Each wall is flat, endless, passes through zero and stands at right angles to its row. A trip goes straight from one point to another. List the walls that it crosses, first one first.

Walls:
(1): [4.2, 9.9]
(2): [35.6, 24.6]
(3): [-2.5, 10.3]
(4): [14.3, -8.6]
(5): [10.9,  3.7]
Trips:
[23.2, -0.1] to [-27.2,  19.0] -> 3, 4, 5, 2
[-23.3,  22.0] to [-6.1, 28.0] -> 2, 5
[12.9, -0.2] to [ -6.2, -13.7] -> 1, 2, 5
[-6.0, 21.5] to [ -3.0, -13.7] -> 5, 2, 1, 3, 4
[17.1,  6.2] to [  4.3, -15.6] -> 3, 1, 2, 5
[-23.1,  -9.1] to [ 2.9, 13.2] -> 3, 1, 2, 5

Walls:
(1): [  8.6,  14.5,  20.7, -50.2,  10.0,   2.5]
(2): [  7.4,  -4.4,  -9.9,   8.3, -11.3,  13.6]
(3): [ 7.3, -3.7,  6.8, -9.6, 23.1, 39.6]
(4): [-16.0,  18.9, -13.0, -18.0,  -3.2,  10.9]
(5): [  7.7, -33.7, -11.6, -11.4,  16.2,  16.8]
(6): [ 10.6,   0.8,   4.5, -28.9, -23.9, -23.9]
(7): [ -2.7,  -8.4,  -9.3,   7.1,  -3.9, -11.2]
(8): [-13.9, -26.1,   8.0,  34.8, -12.1, -23.3]
(9): [  9.9,   0.4, -24.8,  18.1, -17.5,  35.2]
(10): [27.3, -9.9, -8.7, 11.1, -9.0, 18.4]
(11): [  4.5,  10.3,   3.6, -16.3, -18.3,   5.6]
Trips:
[-12.1,   6.2,  -9.8,  18.6,   8.8,  11.5] to [ 10.8,  -3.0, -15.0,  -3.0, -20.7,   3.2] -> 5, 3, 11, 8, 6
[ 29.0,   1.4,   4.4,   9.2,  23.8, -10.9] to [ 54.6, -24.8,   1.2,   7.6,  28.9,  30.9] -> 2, 9
[ 36.5,  15.7, -29.4,  62.4,  39.9,  15.1] to [ 1.9, 15.9, -1.1, 25.5, -1.7, -6.8] -> 5, 3

Walls:
(1): [-14.8, -10.3,   7.1,  18.0,   1.2,  -7.2,   7.6, -12.2, -36.4]
(2): [-15.5, -10.4,   1.8, -12.9,  10.4, -35.4,  17.9,  20.0,  -7.3]
(3): [10.2, 21.3,  3.7,  6.0, 40.6, 11.6, -8.7, 27.2,  4.8]
(4): [ 30.8,  16.5, -12.8, -30.4, -28.2,  11.7,  -4.9,  -8.3, -12.1]
(5): [-12.9, -35.4,  -5.7,   5.1,  -3.5, -19.2,  -1.6, -25.0, -25.0]
(6): [ 9.0, -7.5,  9.4, 15.0,  7.0,  2.6,  4.2,  9.9, 35.7]
(7): [  3.8,   8.9,  11.4, -17.7,   2.6,  10.1, -29.7,   4.3,  -6.7]
Trips:
[ -7.9,  12.8,  17.0,  -2.4,  10.1,  17.1,  -5.6, -17.3, -50.0] to [-3.6, -8.6, 34.0, -1.8, 28.7, 21.3,  4.3, 22.1,  1.0] -> 4, 5, 2, 6, 1
[-13.1,  -8.1,  24.3,  40.2,   0.8, -16.6,   4.4,   8.8,  15.8] to [  0.3,  11.0, -11.8,  15.6, -24.8,   1.7,  -0.5,  -1.3,  -2.3] -> 3, 2, 5, 4, 6
[ 15.6,  -2.1, -17.3,  10.9,  24.4,  16.0,  18.4,  30.2,   3.3] to [ 12.1, -12.3,   9.1,  12.8,  30.4, -15.6,  27.5,   9.0, -38.2] -> 1, 5, 6
[ -1.8,  13.4,  -8.6, -18.0,   5.3,  -2.1,  14.7,  14.3,   7.9] to [  9.5,   6.1,  13.7,  -2.7,  19.8,  12.1, -17.2,  -6.2, -11.5] -> 7, 6, 2, 1

Walls:
(1): [ -2.2, -14.7,   0.2, -24.4,  17.1,  -5.3,  34.6,  16.7,  15.6, -11.1,
 -16.7, -11.4, -14.9,  -9.9]
(2): [  0.9, -20.8,  10.1, -16.9,  22.7,  27.4,   6.3, -23.4,   7.7, -33.8,
  -8.5, -20.7, -36.7, -22.0]
(3): [-19.5,  28.5,  11.6,  52.0, -24.6, -33.3,  30.7,  -0.6,   6.8,   1.3,
 -28.6, -18.2, -22.5, -35.2]
(4): [ -3.5,   5.0,  10.6,   9.4, -14.5,   0.1,  19.2, -21.1,  27.3,  -4.7,
  -1.7,  -9.4,  -1.8,  -2.6]
(5): [ 22.4, -11.8,  53.7,  14.9,   2.9, -27.6,  29.9,   2.2,  11.9, -23.7,
  -9.7,   1.2,  -2.8,  13.4]
(6): [ 12.5, -10.1, -10.5, -10.5, -18.2,  19.3, -41.8, -27.6, -23.2,  -2.9,
  -1.9,   4.7,   6.8,  10.5]
(7): [-11.7, -38.6,  -6.7,  -6.1, -17.0, -22.3,   5.8,   9.0, -29.3,  -7.1,
  32.1, -21.4,  20.4,  16.9]
(8): [  9.7,   2.0, -12.4,  -7.3,  11.5,  -0.1, -13.2, -18.8,   1.7,  -1.0,
  11.0,  -5.3, -23.6,  12.2]
(9): [ 18.4,   6.6,  -0.5,   0.6,  14.0,  -2.5,  16.3,  -4.4,  -3.7,  -8.3,
 -11.8,  -7.5, -16.3,  10.1]
Trips:
[ 21.4,   9.8,   4.2, -36.0,   7.6,  19.5,  -3.4,  22.3,   9.8, -14.1,
 -18.0,  -5.1, -22.6,  32.6] to [ -2.8,   0.1,  -3.9, -23.3,   7.3, -12.1,  23.9,  15.6, -19.4,  -3.2,
  20.3, -22.3, -13.3,  26.2] -> 6, 7
[ 18.4,   5.1, -42.8,   3.5, -12.2,  -2.2,  10.1, -27.6,  -8.1, -16.9,
  25.2,  24.2,  -4.7,  15.5] to [ 18.0, -27.5,  16.5,   4.4,  -1.3,  13.3, -11.3,  -1.7,  -5.1, -16.1,
 -10.0, -22.5, -21.5, -23.5] -> 2, 5, 1, 3, 7
[  8.6, -21.6,  19.4,   6.4, -19.2,   7.0, -16.0, -20.1, -13.2,   9.7,
  -4.0,  -4.5,  -1.2, -17.3] to [-11.8,  17.4, -15.4,  21.7,  -8.5, -13.1, -21.1,   8.5, -13.2, -23.6,
 -33.6,  -1.6,  12.7, -15.6] -> 5, 4, 7, 2
[ -4.9,   1.0,  30.7, -13.2,   0.7,  -0.1,   5.3,  -9.5,  -2.4,  -9.9,
  -1.7,  -9.7,  -9.6,  -8.3] to [ 37.7,  -5.9, -11.6,  39.7,   5.0, -17.4,  17.0,  14.4,   9.8,   9.1,
 -13.7,   5.5,  12.4, -19.1] -> 2
[ -5.7,  59.6,  10.8,   5.9, -20.4,  13.9,  -4.2,  17.4,   0.4,  -9.1,
 -48.7,   7.7, -41.4,  12.3] to [ -9.6,  -2.2,  14.4,   4.0,  11.4,  -8.3,  -2.1,  -1.3, -10.5,   0.4,
  -9.5,  28.0,  13.6, -17.0] -> 2, 1, 4, 9
[-16.2, -18.4,   5.5,  -1.5,  -3.2,  -4.5, -15.0,  -4.4,   9.6,  -8.0,
 -31.6, -14.6,   4.3, -14.1] to [ -9.2,  22.9,  -6.3,  -6.6,   6.2,  -1.8, -11.6, -24.9, -29.9,   5.6,
  21.0,   8.2,  -0.1,  -6.9] -> 5, 1, 4, 8, 7, 3, 2
[-18.8,   0.9, -11.8,  41.7,  -1.2,  32.0, -18.5, -10.3,   6.4,  -3.2,
  35.5,   6.9, -39.6,   0.3] to [  4.9,  -8.6,   1.5,  10.8,  17.2,  23.4,  32.4, -30.9,   7.4,  10.4,
 -21.9,  26.8,  -9.3,  -7.0] -> 9, 6, 1, 5

Walls:
(1): [ 15.8, -14.3,  25.3,  17.5, -14.7,  -7.0, -10.3,   5.4, -14.3, -13.1,
   7.7,  -4.5,   5.3,  15.4,  19.0,  17.9,  -7.2, -11.0, -31.3,  -7.3]
(2): [ 16.3,   6.8,   9.1,   4.1,  -2.3,  22.4, -19.2,   6.3,  21.7, -12.0,
  -3.0,  24.6, -27.1,   8.2,   9.7,  -5.5, -34.1, -20.5,   3.2,  11.9]
(3): [  9.6,   1.2,  -4.9, -17.1,   6.7,  -2.5,   6.1, -10.4,  17.4,  24.1,
 -27.4,   0.5,  38.7,  17.7,  28.0, -36.3,  17.5,   7.4, -22.0, -20.9]
(4): [-24.4,   0.9,  13.3, -33.6,  15.9, -22.3,  20.6,   4.3,  37.5,  -6.7,
  10.5,  17.3,  -8.1,   5.2,  14.2, -12.9,  11.7, -30.1, -31.5,   0.0]
(5): [-21.1, -17.0,  -8.4,  -8.3, -31.5,  13.2, -14.3,  14.7,  -8.3, -15.3,
  -2.8,  24.9,  -3.0,  17.6,   9.8,  10.8, -18.5,   6.9,  -5.1, -10.4]
(6): [ -3.5,   0.0, -24.8,  11.6,  19.0,  12.2,  -6.4,  15.4,  24.1,  -6.1,
  10.8,  -3.7,  18.0, -18.8, -12.5,  10.0,  -9.8,  16.7,  -0.7,  12.4]
(7): [-27.8,   7.4,   3.1, -21.0,  18.5,  -8.3,  20.5, -11.7, -27.9,  -2.0,
  25.3,  51.9,  26.3,  -4.4,  -9.8,   7.4, -27.7, -20.8,  32.6, -17.9]
(8): [-16.0, -20.5,  19.7,   4.6,  11.0,  32.2,  17.2,  -4.6, -11.2, -15.1,
  22.7, -14.0,  19.8,  -7.5,   1.9,  -7.7,   8.4, -29.9,   4.9, -18.9]
(9): [ 16.6, -10.7,  12.5, -28.7,  -8.6, -22.1,   8.1,   4.3, -13.8,  21.8,
  14.4,  19.8, -12.7,   6.2,   2.9,  -0.4,   8.3,  -5.6,  -3.7,  -7.6]
(10): [-18.8,   5.1,   5.2,  -2.0,  15.5, -24.3, -44.7, -12.9, -22.8,  -1.4,
 -10.3,  18.5,  34.6,  30.3, -14.4, -28.0,  15.2,  12.9,  -5.3,  21.1]
Trips:
[ 19.5,  18.0,  13.6, -17.9, -22.9,  -5.7,  17.7,  14.0,  -4.1,  -4.6,
  14.6,   5.5,  -4.6,   3.1,  29.8,   4.6,  -3.8,   9.1, -10.0,   0.6] to [ 23.4,  -5.2,  -4.8, -10.3, -15.0,  -7.8, -32.3,  34.1,   7.5, -15.1,
   4.1, -12.1,   1.7,  -5.1, -13.3,   0.6,  -0.9,  10.7,  -3.0,   1.9] -> 3, 4, 6, 10
[ 16.3,  20.5, -27.4,   3.9,  -2.9,  -7.3, -10.6,  11.2,  26.6,  11.9,
   0.6,   8.4,   8.5,  -4.3,  -6.8,  20.0,  32.0, -36.8,  -0.4,  -5.1] to [  9.4,  14.9,  -0.2,  11.9, -15.9, -45.3,   7.2,  44.6, -26.1,  23.9,
  12.7,  -6.8, -20.9, -11.5, -12.2,  -3.4,   9.9,  32.0,  -9.4,  -5.9] -> 2, 3, 4, 1, 6
[ 20.5,  17.3,   6.6, -19.8,  -7.2, -30.8,  -1.9,  19.0,  12.6,  11.7,
 -20.5,  30.9, -22.6,  27.6,  16.3, -10.7,  15.9, -13.8,  34.0,  19.1] to [ 33.7,  16.1,   1.0, -21.4,   7.8, -14.2,  -8.9,   8.6,  43.7, -14.6,
  -7.2,   5.1,  -2.9,   1.1,  23.7,   3.2,  22.9, -32.8,  -2.6, -10.0] -> 7, 10, 1

Walls:
(1): [-17.8,  14.8,  -1.6,  16.7,  14.7,  15.8,   2.8,  -1.5,   7.5, -13.5,
 -10.6,   1.6,  21.5,  -5.2, -19.6, -14.1, -21.8,  42.0,   8.9,  23.7,
  -6.3,   7.2,  -8.7,  23.9,  12.9,  13.3,  -8.8,  13.9,  -7.5,  -9.6,
  -8.7,  -9.5]
(2): [ -3.0,  -3.4,   5.3,  -8.2,   1.8,  -6.4, -15.9,  31.4, -23.8, -19.5,
  -3.4,  23.1,   2.5, -15.3,  26.3, -24.7, -18.6, -22.4,   8.6,  32.4,
  -9.8,  -4.2,   4.1, -32.4,  27.2,  40.8,   4.8, -32.9,  11.9, -10.1,
  17.5,   3.6]
(3): [ 15.4, -24.7,  -6.3,  27.7,   0.2, -14.4,  -8.7,  29.7, -52.8, -15.9,
  12.9,   5.5,   1.3,  12.2, -18.8,  21.2, -12.5,   5.7, -10.0,  17.0,
  24.8, -19.2,  -3.7, -25.7,  -1.9,  22.6,  -8.5,   5.1,  -5.3,  -1.7,
 -22.5,  17.1]
(4): [  4.0, -10.3,  17.3,  -2.0,   2.1,  15.4, -28.4,  29.1, -27.2, -15.0,
 -11.9, -25.6,   5.0, -27.7,   1.3,  -5.9,  21.8,   7.3,  30.3,   7.2,
  -6.6,  16.1, -14.4,  14.6,   7.4, -19.6, -17.6,   4.9,  -1.5,   0.7,
  -7.6,   2.7]
(5): [ -9.0, -14.4,  -8.6, -25.3, -21.6, -33.0, -10.4,  19.7, -13.5, -16.9,
  10.2,   2.6,  -0.6,  -7.9,   2.5,   1.9,   7.5,   9.6,  17.7, -24.1,
  -9.2, -21.9, -17.6,  10.9,  -6.0,  -0.8,  -6.4, -11.8,   6.2,   8.0,
  20.2, -19.1]
(6): [ 13.9,  17.7,  -6.4,  28.5,   0.6,   7.3,  -4.4,   4.0, -30.4, -12.5,
   7.5,  22.9,  -8.3,  28.1,   6.3,  -7.5,  -8.5,  -2.5,   3.0,  20.1,
 -26.6,  -2.7,   2.0,  18.0, -10.4,   8.0,   4.1,  -4.1, -10.2,   9.1,
  -0.4,   8.6]
(7): [  0.5,   1.2, -17.8,  -7.7,  -2.3, -11.2,   1.3,  -6.6, -12.3,  11.0,
 -30.0,   5.7, -26.5, -15.7,   2.8, -11.1, -27.6, -23.6,  -7.0, -13.3,
  -0.8,  -6.3,  16.9,  28.0, -13.6, -23.1,  18.9, -10.9,  51.0,  17.7,
 -30.8,  32.7]
Trips:
[ -4.0, -41.3,  13.6,  50.7,  18.3,  -4.7,  12.6,  -7.2,  -3.4,   2.1,
  -3.8,  18.1, -17.7,  -8.3,  10.0,  24.6,  14.0,   4.7,  -3.4,   4.5,
  -9.3,  -5.9,  -1.3,  -7.3, -14.3, -10.5,  -3.9,  13.3,  31.0,  -6.5,
   0.5, -17.3] to [-12.1, -12.6,   5.2,  -8.9,  31.3,   4.4, -11.9,  23.9,  -1.9,  18.6,
  12.8,   3.9,  -5.0, -17.2,  23.3,  13.3,  25.3,  -7.8,  -4.3,  10.4,
 -11.5,  11.7,  -5.8, -18.3, -16.1,   6.2, -18.7,  -1.6,  21.2,  -9.2,
  -1.8,   2.3] -> 4, 6, 2, 7, 5
[  2.6,  -0.1,  17.3,  13.3,  20.0,  23.8,  -0.8, -10.0, -27.9,   8.6,
   7.4,  -2.9, -23.1,  -4.4, -29.8,   6.3,  -7.4,  -3.1,  -6.2,  -3.9,
  -4.1, -13.1, -25.4,   3.8,   6.3,  -6.0,  13.3,  32.4,   6.7, -18.1,
 -13.7,  12.2] to [ -6.1,   5.1,  12.2, -12.0,   9.2, -10.6,  -7.1, -26.8,  19.4,  20.7,
  20.2,   3.7,  24.2,  25.6, -12.6,   6.6, -10.9,  23.2, -12.5,   3.4,
  -8.2, -11.7,   8.0,  -2.0, -15.3,  -4.7,  11.7,   4.5, -12.5,  -1.8,
  13.1,  -3.6] -> 4, 7, 3, 6
[ -8.7,  -4.0,   8.3,  11.0,  -7.4,  20.2, -34.0,   5.5,  -5.9,  15.2,
  -0.1,  -4.7,  -7.1, -11.0,  10.7, -22.2,   4.4, -24.9,  14.9,  30.2,
  10.4,   3.2, -21.2, -51.8, -13.6, -13.9,  -1.8,  -4.2, -15.2,   1.5,
 -25.3,  -2.5] to [ 13.8,  -6.3,  -6.6,   5.0, -14.3, -27.7,   4.5,  -2.7, -15.2,   3.5,
 -19.8, -28.7, -20.5,   3.2,  55.0, -29.1, -11.4,   1.6,   0.1, -21.6,
 -22.7,  -5.4, -13.0,   4.8,  -8.4,  -3.4,  13.6,   0.1,  -2.7,   4.5,
  -6.9, -23.4] -> 6, 7, 5, 3
[ 13.0,  -7.2,  -1.3, -25.5, -27.5,   7.6, -16.1,  22.3,   8.4, -15.3,
  -5.6,   9.9,  -6.7,   4.9,  14.3,  13.0,  -0.5, -11.2,  -5.7,  -9.3,
 -22.3,   5.1, -19.3, -28.4,   4.0,  14.2, -17.8,  10.0,  15.3,  10.1,
  24.6,  11.8] to [-37.0,   5.4,  -8.4,   6.0, -27.1,   5.4,  -6.9,  15.4, -22.8,  -3.6,
   3.8,   7.8, -26.3,  16.0,  34.5, -11.0,   2.1,   7.2, -19.7,  15.0,
  -3.8,  -6.1,   4.5,  39.2,  -1.9, -10.4,  10.6,  12.8,   8.5,   8.6,
 -29.2,   3.2] -> 6, 7, 1, 2
[ 14.9,  32.7,  -9.4,  28.2,  19.7,   5.7, -18.9,   6.4,  -0.6,  14.6,
  -5.6,  26.8, -30.3,   3.2,  -8.9,  -6.4,  21.4,  25.9, -51.8,  -9.2,
   8.6,   2.6, -17.2,  26.5,  15.1,   0.0,  28.8, -16.8, -20.9, -12.6,
  11.9,  20.6] to [-33.7,  34.7,  -5.3, -29.2,  10.6, -18.7,  15.4,   0.3,  36.5, -28.0,
  17.2, -29.8, -25.7,  -6.7, -27.5, -12.9,  12.8,  20.9, -19.7,   0.6,
   5.7,  36.2,  -7.8,  24.9, -36.2,  -3.3, -29.4, -13.8,  28.4, -18.9,
 -42.1,  23.7] -> 3, 6, 4
[ -5.7,  11.1,   5.7,  -5.1,  15.6,   4.5,   1.5,  -4.3,  29.6,  17.2,
  17.3,  -4.2,  -2.0,  29.8,   0.7,   1.5, -24.2, -23.6, -10.3, -12.8,
  17.6,  12.9, -34.5,   2.2, -11.9, -20.7,   2.8,  20.5, -13.4,   1.2,
  -6.9,  21.5] to [  6.9,  -7.6,  17.9,  17.9,   0.4,  -1.5,   0.4,  21.7,  12.5, -17.1,
   5.9, -35.8, -14.5, -25.0, -25.3,  20.7,  14.9, -29.3, -18.5, -36.8,
  -6.6, -13.1,  21.2, -25.2,  -2.6,  11.2,  -7.5, -32.3,  -9.8,   2.9,
   3.5, -14.3] -> 7, 3, 5, 4, 2
